Every row gives one point. Each table stands for the endless flat space through its points: a line for two points, a plane for three, and so on. The two share one point or none. Which?
In the rows, zero is written as 128.

First:
[[143 150 148]
 [175 126 164]]
Second (2 x 3):
[[166 137 134]
 [166 137 146]]
They share: no point

First, 3 rows:
[[161 104 147 103 160  99 146 153]
 [161  86 159  95 156 103 138 169]
 [155  95 137 111 144 119 140 149]]
Second, 4 rows:
[[158 125 152  94 122 135 129 123]
 [153  78 113 139 144  93 144 135]
 [150 125 133 112 145 131 139 139]
 [161  90 136 111 139 109 144 137]]
They share: [155 104 131 115 146 117 144 141]

First:
[[112 113 163 127 110  87 101 160 137 110 103 124]
 [116 123 169 143 116  71  91 176 135 110 119 124]]
Second (3 x 12):
[[ 94 115 175 132 110  92 110 149 140 126 109 127]
 [107 107 175 144 110  91 104 172 133 116 102 105]
 [ 98 113 177 142 110  90 107 163 135 122 108 113]]
They share: no point

First (4 x 18):
[[ 98 136 131 134 123 147 105 101 111  72 148 177 147 100  70  83 146 103]
 [118 108 142 121 134 154 159 101 152 101 153 143 187 114 106 139 154 151]
 [125 103 140 119 132 156 174 101 162 105 151 138 198 118 118 155 158 163]
 [160 118 116 135 144 124 189 125 158 127 143 113 161 122 150 119 154 179]]
Second (4 x 18):
[[131 122 121 152 143 133 161 115 137 106 150 137 156 110 146 109 155 159]
 [147  84 129 162 129  89 179 127 151 110 174 119 124 118 170 107 167 145]
 [124 149 109 140 150 161 145 108 123  96 133 149 171 107 129 107 154 170]
 [153  86 129 150 131  89 187 133 159 118 160 119 138 116 152 107 153 143]]
They share: no point

First:
[[145  98 117  98 101 153 156 149 107 128 122 106 107  95 151 131 106 105
  125 145 158 101 112 160]
 [152  95 119  94  94 158 155 157  98 130 122  97 107  96 148 126  97  99
  117 137 166  95 108 166]]
Second:
[[112  97 106 104 108 147 140 120 128 133 128 126 115  74 162 136 106 126
  154 160 144 115 125 131]
 [106  91  98 102 108 155 132 112 130 142 126 119 122  67 160 136  99 132
  158 165 138 124 121 127]
 [138 113 128 110 114 151 182 135  98  90 133 135  95 111 155 138 137 118
  141 173 160 120 116 157]
 [147 100 107 116 137 169 177 135 112 116 120 110 100 107 138 148 145 122
  131 172 133 141 107 169]]
They share: no point

First (2 x 24):
[[107 148  99 151 151 160 118 100 113  87 135 140 131 150 100 161  90 114
  115 152 160 101 128 167]
 [131 132  99 131 135 128 110 120 137 123 143 116 143 118 120 149 110 118
  115 148 148  81 148 151]]
Second:
[[112 139  99 159 152 128 113 114 121  68 116 131 146 152 114 163  67 107
  106 132 150 106 132 176]
 [136 151  75 137 168 144  95  78  99  94 132 153 138 104  94 149  91 121
  116 156 152 120 114 154]
 [110 113 137 147 105 141 131 149 110  89 157  87 126 178 113 140  85  86
   91 154 147  90 170 195]
 [120 133 106 145 138 141 114 115 108  88 140 121 134 144 106 148  85 104
  104 151 150 104 141 175]]
They share: no point

First (4 x 24):
[[137 101 191 107 124 108 187 113 153 153 140 156 121 182 167 169 104 133
  149 131 149 134 104 122]
 [ 83  90 176  81 141  87 143 145 140  90 144 199 146 156 103 190 124 142
  155 129 143 102 126 138]
 [127  81 118 104 148  78 124 156 117 106 177 149 102 135 108 150  76 125
  120 109 162 115 156 125]
 [145  90 168 117 121  91 177 127 140 154 154 143 116 172 159 156  88 118
  137 117 163 134 116 126]]
Second (4 x 24):
[[134  93 142  80 172 120 139 141 144 141 155 148 116 139 154 174  80 110
  167 118 174 121 134 107]
 [135  89 173 148 104  71 166 142 111 120 143 146 121 160  99 141 125 166
  118 113 138 138 110 125]
 [136  89 150 118 146 100 143 145 123 136 142 139 123 143 124 161 106 135
  153 113 168 135 123 107]
 [104  96 151  77 139  96 151 105 159 114 167 181 101 190 157 186  77 119
  125 148 153 112 155 137]]
They share: [128  93 158 102 138  96 155 133 137 126 156 157 113 159 136 163  94 133
 137 123 152 123 129 123]

First, 3 rows:
[[142 177 153 157 116 153 127 131 144 101 165 134 118 130 145 161 138 119
  114  90 100 166 145 124]
 [148 132 156 145 140 120 148 143 117 116 171 149 127  94 166 155 138 110
  108  96 145 133 148 124]
 [142 185 155 162 111 161 122 135 151 100 161 127 115 134 139 163 143 121
  123  90  93 171 144 123]]
Second:
[[183 172 178 152 163 149 127 169 131  98 214 108 100 143 195 170 118 102
  147  99  85 150 148 159]
 [141 155 185 198 108 131 160 131 171 125 152 142 121  89 146 176 151 117
  120  72 130 191 120  98]
 [174 129 143 141 121 116  93 157 109  95 177 114 104 116 146 125 142  89
  145  88 134 132 140 141]
 [162 175 173 161 147 152 135 161 141 101 189 118 106 128 176 177 136 119
  131  98  96 158 148 139]]
They share: no point

First, 3 rows:
[[120 102 144  98 149 150 138  98  98 100 158 161 150 131 113 122 162 152
  127 117 112 131 111 123]
 [110  86 126  94 127 153 141 115  98  85 156 135 148 140 107 115 185 162
  115 134  93 132  99 142]
 [127 106 153 104 158 151 139  93 102 108 160 170 154 123 112 124 154 148
  132 112 121 135 118 116]]
Second, 4 rows:
[[122 128 164  96 139 170 178  96 112 101 202 139 176  92  87 124 192 147
  104 139  88 122 140 129]
 [156  94 155 156 131 164 113  80 126 114 139 146 142 105 119 124 133 134
  164 111 128 164  96 117]
 [149  85 133 127 141 165 103  74 124 124 137 150 145 107 116 110 133 123
  141 113 155 176 106 126]
 [119 112 156  85 159 164 163 102 104 111 189 155 168 105  90 123 182 153
   97 137 106 135 145 130]]
They share: no point

First:
[[133 115 127 156  95 175 170  81 142 129 108 112 157 119  97 131 168 110
  134 154 117 173 120 117]
 [161 136 131 125 101 157 162 109 131 121 125 107 120 136 102 160 122 129
  140 148 115 162 131 105]
 [124 158 130 112 119 128 121 157 153  96 134 121 132 126 104 109 131 126
  113 176 119 128 141  73]
 [149 199 140  99 102 128 123 189 158 124 140 120 113 142 103 147  97 162
  129 166 152 104 145  72]
 [150 170 165 133  91 178 162 133 125 152 114 110 125 154  71 156 133 143
  133 170 138 143 104 109]]
Second, 5 rows:
[[149 139 126  98  34 170  97 146 151 145 105  77 157 105 148 145  74 116
  116 138 104 180 166 108]
 [151 116  71 134 100 164 152 134 163 109 154 110 132 153  97 161 114 150
  133 147 105 135 105  53]
 [160 143 126 131  52 132 109 112 140 151 115 109 145 119 133 174 100 105
  157 151  86 176 160 108]
 [170 150 145 145 116 118 170  86 128 131 116 138 104 141 112 178 132 115
  162 160 121 169 151 117]
 [183 169 158  97  93 131 155 104 109 113 146  90 119  97  93 174 130 139
  190 118 111 139 157 135]]
They share: [162 141 124 121 100 149 157 117 140 119 129 109 120 132 110 161 116 134
 142 144 121 155 140 100]

First:
[[136 147  92  90 138 109 111 136 103 151 141 132 146 114 146 124 164 112
   97 120 141 134 118 133]
 [108 115  96 126 158 121 131 152 127 159 133 112 174  82 182 112 132 140
   93 152 177 118 114 157]]
Second, 2 rows:
[[146 136  97 124 163  99 114 134 110 168 132 139 170 108 164 116 160 106
   84 115 135 148 101 158]
 [131 139  85  97 139 120 117 143 107 150 132 115 143 111 146 113 160 127
  102 139 159 124 125 137]]
They share: no point

First:
[[ 99 116 172 117 160 135 114 115 128 151 129 128 141 134 120 109 131 109
  138  85 140 169 134 118]
 [ 89  98 134 117 182 145 142 101 136 161  95 162 147 114 136 123 119 127
  150  97 102 131 134 120]
 [ 92 109 143 129 165 138 136 102 116 142  98 163 150 128 136 130 133 104
  136 107 119 140 146 129]]
Second:
[[ 63 139 131 149 171 132 122 137  96 168 143 144 148 165 133  87 141 114
  108 123 157 149 124 139]
 [ 55 142 157 146 177 125 114 151 103 179 132 170 140 162 132  88 167 108
  111 140 151 136 129 136]
 [ 59 143 128 148 168 133 121 133  88 164 151 137 140 173 126  88 133 110
  108 115 166 158 127 131]
 [ 99 115 137 171 176 101 134  97 120 135  89 165 180 102 144 131 149 102
  116 131 122 150 152 141]
 [ 67 131 171 153 187 114 116 157 126 186 103 196 162 133 149  93 193 114
  112 165 125 113 128 153]]
They share: no point

First (4 x 24):
[[ 92 172  96 151 125 157 148  86  84 170 140 127 100 160 146 178 125 157
   79 119 167 111 101 103]
 [108 143 119 138 133 123 155 119  96 141 110 106 132 162 137 143 129 121
  111 110 147 153 136 102]
 [101 188  74  95 155 105 163 139  89 138  95 106 141 167 167 140 141 114
  110 145 156 175 140  99]
 [102 166  96 125 139 127 158 114  88 152 116 115 124 164 152 154 131 131
  101 123 155 149 127 103]]
Second, 2 rows:
[[ 92 135  80 122 123  98 144 106  90 143  88 120 149 172 170 131 153 144
  128 109 161 181 151 125]
 [116 183 128 134 153 146 168 136  96 143 130  96 113 154 122 161 111 102
   86 133 143 127 115  77]]
They share: [104 159 104 128 138 122 156 121  93 143 109 108 131 163 146 146 132 123
 107 121 152 154 133 101]

First, 7 rows:
[[159  55 126 120 132 144  71 157 168 120  99 128  87 182 124 136 120  99
  116 162 114 135 114  91]
 [148 117 142 188 121 127 133 162 149 154 137  96 170 134 141 123 147  74
  171 141 140 112 126 150]
 [132 141 141 116 176 129  81 154 103 152 111 118 120 177 120 126 159 135
  168 119  59 146 151  28]
 [141 118 177 154 157 153  89 139 138 155 101 126 157 128 123 105 145 110
  152 139  82  98 137 143]
 [109 124 185 161 146 139  74 118 150 126  96 170 125 157 134 115 132 137
  137 149  76  87 128 123]
 [146 106 131 130 135 154 118 154 110 152 105  94 147 143 116 120 140 103
  155 130 114 121 123  97]
 [110 133 167  77 166 171  77 132  58 129  78 144 117 153 100  93 136 173
  144 122  32 104 124  40]]
Second (6 x 24):
[[176  96 142 141 129 114 111 146 130 124 105 106 145 149 112 140 124  85
  138 134 101 123 117 104]
 [140  98 155  89 145 168 149 148 124 141 123 130 121 127 140 115 187 137
  148 153  81 108 145  87]
 [121 118 199 131 164 183 102 165 168 140 129 117 150 172 195  82 161 156
  163 135  96 137  96 116]
 [191  96 118 138 105  94 108 142 110 131  97  93 136 122  79 167 104  60
  144 136  91  94 128 103]
 [156 110 178 132 134 137 103 161 160 134 111 100 145 141 156 128 134 111
  169 118  82 123  91 104]
 [122 108 172 100 158 183 133 157 136 151 118 128 132 132 158 106 183 150
  156 143  81 111 126  95]]
They share: no point
